Each row is a point. Each copy is the shape, with its points in the same order, stretched, turned, moved and blurred by noise. Some copies are also mirrored. Which?

Shape:
[[+0.58, -0.11],
[-0.07, +0.25],
[+0.00, +0.01],
[-0.13, +0.38],
[-0.11, -0.26],
[-0.16, +0.31]]
Copy 1:
[[+0.42, -0.11],
[-0.31, +0.27],
[-0.26, +0.03],
[-0.34, +0.38],
[-0.41, -0.17],
[-0.41, +0.31]]
Copy 1 is: only turned
Copy 2:
[[+0.05, -0.34],
[+0.11, +0.23],
[-0.09, +0.10],
[+0.16, +0.36],
[-0.27, +0.07],
[+0.15, +0.31]]
Copy 2 is: only turned
Copy 3:
[[+0.60, -0.23],
[+0.06, +0.28],
[+0.03, +0.02],
[+0.05, +0.41],
[-0.09, -0.17],
[+0.04, +0.40]]
Copy 3 is: only turned

Shape:
[[+0.28, -0.07, +0.24],
[+0.19, -0.08, +0.11],
[-0.25, -0.03, -0.22],
[-0.37, +0.16, -0.19],
[-0.02, +0.06, +0.16],
[+0.38, +0.22, -0.56]]
Copy 1:
[[-0.22, +0.40, +0.05],
[-0.07, +0.30, -0.05],
[+0.29, -0.20, -0.28],
[+0.40, -0.37, -0.06],
[-0.06, +0.05, +0.11],
[+0.83, +0.57, -0.23]]
Copy 1 is: mirrored
Copy 2:
[[-0.05, -0.26, +0.09],
[+0.07, -0.20, +0.08],
[+0.43, +0.10, +0.04],
[+0.35, +0.28, -0.07],
[+0.04, +0.03, +0.03],
[+0.40, -0.44, -0.47]]
Copy 2 is: mirrored
Copy 3:
[[-0.10, +0.11, +0.34],
[-0.06, +0.00, +0.19],
[+0.01, -0.22, -0.37],
[+0.06, -0.07, -0.48],
[-0.08, +0.13, +0.02],
[+0.54, -0.28, +0.05]]
Copy 3 is: only turned

Shape:
[[-0.04, -0.22, -0.15, -0.10],
[-0.21, +0.15, -0.26, -0.03],
[-0.12, -0.46, -0.13, +0.24],
[+0.01, +0.06, -0.51, +0.12],
[+0.14, -0.19, -0.51, +0.43],
[+0.42, +0.61, -0.14, -0.08],
[+0.04, +0.02, +0.36, -0.09],
[-0.25, -0.21, -0.08, -0.02],
[+0.09, -0.11, +0.47, +0.24]]
Copy 1:
[[+0.22, -0.16, +0.06, +0.11],
[-0.07, -0.46, -0.09, +0.05],
[+0.29, -0.12, +0.12, +0.44],
[+0.10, -0.45, -0.38, +0.12],
[+0.21, -0.26, -0.43, +0.41],
[-0.32, -0.04, -0.48, -0.30],
[-0.11, +0.19, +0.30, +0.00],
[+0.13, -0.28, +0.16, +0.21],
[-0.15, +0.38, +0.30, +0.29]]
Copy 1 is: only turned
Copy 2:
[[+0.04, +0.10, -0.02, -0.05],
[+0.04, -0.04, -0.10, +0.20],
[+0.02, -0.11, +0.18, -0.27],
[+0.30, -0.08, +0.10, +0.26],
[+0.27, -0.28, +0.38, +0.01],
[+0.03, +0.29, +0.19, +0.66],
[-0.32, +0.26, +0.10, +0.05],
[-0.03, -0.01, -0.04, -0.06],
[-0.42, +0.10, +0.40, -0.07]]
Copy 2 is: only turned
Copy 3:
[[+0.21, -0.26, +0.01, +0.10],
[+0.09, +0.17, -0.10, -0.22],
[+0.17, -0.16, +0.09, +0.41],
[+0.48, +0.15, +0.08, -0.03],
[+0.51, +0.14, +0.32, +0.22],
[+0.27, +0.13, +0.53, -0.81],
[-0.18, -0.27, +0.24, -0.11],
[+0.04, -0.11, -0.08, +0.17],
[-0.14, -0.16, +0.58, +0.07]]
Copy 3 is: only turned
Copy 4:
[[-0.18, -0.10, -0.24, +0.01],
[-0.41, +0.11, -0.15, -0.24],
[-0.03, +0.12, -0.32, +0.40],
[-0.22, +0.24, -0.52, -0.23],
[+0.06, +0.55, -0.62, +0.05],
[+0.08, -0.07, -0.10, -0.78],
[+0.18, -0.26, +0.38, -0.04],
[-0.28, -0.04, -0.07, +0.14],
[+0.45, +0.01, +0.39, +0.16]]
Copy 4 is: only turned

Shape:
[[-0.09, +0.15, +0.02, +0.44, +0.49, -0.36],
[-0.03, -0.12, +0.32, +0.37, +0.54, +0.00],
[+0.07, -0.09, +0.26, +0.10, +0.44, -0.26],
[-0.33, -0.12, +0.13, +0.30, +0.33, -0.03],
[+0.28, -0.09, -0.09, +0.24, -0.58, +0.29],
[+0.25, +0.18, -0.01, +0.05, -0.31, +0.39],
[+0.04, -0.09, -0.04, +0.01, -0.25, +0.25],
[-0.39, +0.06, +0.24, -0.37, -0.13, +0.12],
[+0.18, +0.12, -0.19, +0.08, -0.19, +0.49],
[-0.35, -0.26, -0.13, -0.65, -0.07, +0.20]]
Copy 1:
[[+0.06, -0.42, +0.18, +0.37, +0.22, +0.02],
[+0.10, -0.24, +0.39, +0.11, -0.01, +0.25],
[+0.21, -0.02, +0.22, +0.23, +0.08, +0.30],
[-0.12, -0.32, +0.13, +0.08, +0.05, +0.21],
[-0.06, -0.16, -0.31, -0.18, -0.62, -0.21],
[+0.05, +0.02, -0.08, -0.34, -0.40, -0.30],
[-0.04, -0.03, -0.13, -0.28, -0.30, -0.04],
[-0.26, +0.45, +0.01, -0.21, +0.09, +0.15],
[+0.13, -0.11, -0.12, -0.45, -0.37, -0.34],
[+0.03, +0.37, -0.35, -0.41, +0.16, +0.32]]
Copy 1 is: mirrored
Copy 2:
[[+0.43, -0.35, -0.19, +0.00, +0.19, -0.28],
[+0.40, -0.42, +0.19, +0.24, +0.21, -0.10],
[+0.26, -0.44, +0.11, -0.06, +0.19, -0.01],
[+0.09, -0.24, -0.05, +0.19, +0.11, -0.29],
[+0.24, +0.61, -0.05, -0.09, -0.53, -0.10],
[+0.21, +0.51, +0.05, -0.04, -0.05, +0.02],
[+0.00, +0.31, -0.03, +0.01, -0.15, +0.01],
[-0.38, +0.12, +0.09, -0.11, +0.26, -0.22],
[+0.19, +0.46, -0.08, +0.10, +0.03, +0.12],
[-0.71, +0.00, -0.13, -0.06, +0.15, +0.23]]
Copy 2 is: only turned
Copy 3:
[[+0.45, +0.11, +0.13, +0.47, +0.32, -0.26],
[+0.26, +0.04, +0.26, +0.32, +0.52, +0.06],
[+0.15, -0.10, +0.23, +0.28, +0.34, -0.10],
[+0.16, +0.17, +0.22, +0.48, +0.35, +0.12],
[-0.11, -0.13, -0.24, -0.21, -0.06, +0.67],
[-0.18, +0.07, -0.24, -0.32, +0.09, +0.36],
[-0.23, -0.05, -0.14, +0.00, +0.05, +0.42],
[-0.37, +0.20, +0.31, +0.02, +0.02, +0.18],
[-0.29, +0.11, -0.32, -0.16, +0.15, +0.46],
[-0.86, -0.05, +0.07, +0.19, -0.05, +0.32]]
Copy 3 is: only turned
Copy 4:
[[-0.10, +0.36, -0.10, -0.55, +0.43, -0.17],
[+0.29, +0.11, -0.06, -0.44, +0.53, +0.19],
[+0.16, -0.04, -0.23, -0.47, +0.27, -0.09],
[-0.07, +0.05, +0.05, -0.32, +0.39, +0.24],
[+0.15, +0.23, -0.07, +0.50, -0.24, +0.20],
[+0.24, +0.10, +0.20, +0.45, -0.11, +0.00],
[+0.06, -0.05, +0.00, +0.33, -0.02, +0.15],
[-0.15, -0.46, +0.32, -0.02, -0.20, +0.13],
[+0.19, +0.10, +0.18, +0.61, +0.12, +0.04],
[-0.29, -0.78, +0.04, +0.32, -0.01, +0.08]]
Copy 4 is: mirrored

Shape:
[[+0.10, +0.34, +0.19, -0.24, -0.21, +0.08, -0.01, +0.11],
[-0.24, -0.05, +0.07, -0.39, -0.20, -0.13, +0.36, -0.11],
[+0.07, -0.20, -0.04, -0.22, -0.28, +0.00, -0.18, -0.61],
[+0.13, -0.06, +0.24, +0.00, -0.20, -0.13, -0.31, -0.14],
[+0.11, +0.13, +0.01, +0.00, -0.20, -0.11, -0.03, -0.46],
[-0.02, -0.04, -0.03, +0.41, -0.21, -0.02, -0.08, -0.02],
[+0.13, -0.24, -0.32, +0.13, -0.18, +0.04, -0.25, +0.16],
[+0.01, -0.16, +0.30, -0.31, -0.13, +0.30, +0.00, -0.65],
[+0.15, -0.14, -0.22, +0.06, -0.32, +0.26, -0.11, +0.17],
[-0.52, +0.89, -0.61, -0.34, +0.93, +0.12, -0.20, +0.16],
[-0.74, -0.01, +0.27, -0.32, -0.16, +0.08, +0.24, -0.11],
[+0.13, +0.45, +0.08, +0.09, +0.50, +0.00, +0.22, +0.18],
[+0.11, +0.04, +0.13, -0.23, -0.01, +0.13, -0.17, -0.02],
[-0.05, -0.25, +0.19, -0.29, -0.05, -0.07, +0.02, +0.19]]
Copy 1:
[[+0.04, +0.34, +0.12, +0.18, -0.29, -0.02, -0.30, +0.13],
[-0.16, +0.27, +0.24, +0.45, +0.12, -0.25, -0.15, -0.22],
[+0.35, +0.27, +0.04, +0.13, +0.42, +0.01, -0.60, -0.41],
[+0.40, +0.22, +0.12, -0.26, +0.06, +0.02, -0.22, -0.17],
[-0.02, +0.41, -0.09, -0.05, +0.24, -0.03, -0.34, -0.27],
[+0.03, -0.16, +0.07, -0.23, +0.04, +0.14, +0.05, -0.04],
[+0.35, -0.43, +0.03, -0.09, +0.00, +0.01, -0.22, -0.01],
[+0.36, +0.55, +0.33, +0.29, +0.31, +0.28, -0.55, -0.28],
[+0.19, -0.35, +0.09, +0.18, -0.15, +0.36, -0.22, +0.03],
[-0.28, +0.02, +0.28, +0.07, +0.47, -0.34, -0.32, +1.15],
[-0.28, +0.35, +0.78, +0.32, +0.24, -0.13, -0.07, -0.12],
[-0.14, +0.26, -0.12, +0.16, -0.12, -0.02, +0.25, +0.58],
[+0.37, +0.13, +0.14, +0.08, -0.04, +0.01, -0.26, +0.14],
[+0.31, +0.12, +0.20, +0.26, -0.03, -0.22, +0.04, -0.03]]
Copy 1 is: mirrored
Copy 2:
[[+0.20, +0.47, +0.05, -0.19, -0.19, -0.01, -0.17, +0.17],
[+0.09, +0.08, +0.28, -0.39, +0.00, +0.27, +0.16, +0.07],
[-0.28, -0.07, +0.32, -0.22, +0.21, +0.16, -0.28, -0.07],
[+0.06, +0.04, +0.01, -0.12, +0.21, -0.21, -0.26, +0.11],
[-0.18, +0.04, +0.20, -0.07, +0.00, +0.06, -0.07, -0.19],
[+0.00, -0.12, -0.18, +0.27, +0.19, +0.02, -0.03, +0.14],
[+0.01, -0.16, -0.43, +0.02, +0.39, +0.15, -0.23, +0.20],
[-0.05, +0.06, +0.69, -0.07, -0.01, +0.26, -0.45, +0.05],
[+0.03, +0.12, -0.22, +0.11, +0.26, +0.29, -0.26, +0.30],
[+0.32, -0.39, -0.70, -0.39, -1.00, +0.11, -0.23, +0.08],
[+0.12, -0.03, +0.40, -0.29, -0.27, +0.14, +0.11, +0.58],
[+0.56, +0.02, -0.19, +0.12, -0.31, +0.13, -0.09, -0.25],
[+0.19, +0.14, +0.02, -0.14, +0.00, +0.06, -0.36, +0.15],
[+0.34, +0.04, -0.01, -0.28, +0.26, +0.12, -0.13, +0.23]]
Copy 2 is: mirrored
Copy 3:
[[+0.03, +0.09, +0.11, +0.14, -0.34, +0.18, +0.04, -0.20],
[+0.02, +0.21, +0.20, -0.22, -0.10, +0.18, +0.54, -0.23],
[+0.46, -0.32, +0.23, -0.43, +0.08, +0.12, +0.13, -0.04],
[+0.37, -0.08, +0.20, -0.06, -0.10, -0.25, -0.15, -0.13],
[+0.32, -0.29, +0.13, -0.22, +0.14, +0.13, +0.01, -0.35],
[-0.10, -0.31, +0.08, -0.08, +0.08, -0.34, -0.14, -0.32],
[-0.12, -0.29, -0.20, -0.14, -0.14, -0.30, -0.06, +0.00],
[+0.37, -0.25, +0.58, -0.19, +0.15, +0.35, +0.15, +0.09],
[-0.19, -0.39, +0.04, -0.03, -0.26, -0.11, +0.04, +0.02],
[-0.41, +0.77, -1.00, -0.40, +0.19, +0.78, -0.31, +0.00],
[-0.12, +0.44, +0.50, -0.35, -0.08, +0.15, +0.33, -0.13],
[-0.23, +0.22, -0.32, +0.38, +0.18, +0.26, -0.09, -0.25],
[+0.16, +0.02, +0.09, +0.02, -0.13, +0.13, -0.01, +0.08],
[+0.08, +0.27, +0.13, +0.04, -0.22, -0.13, +0.24, +0.06]]
Copy 3 is: only turned
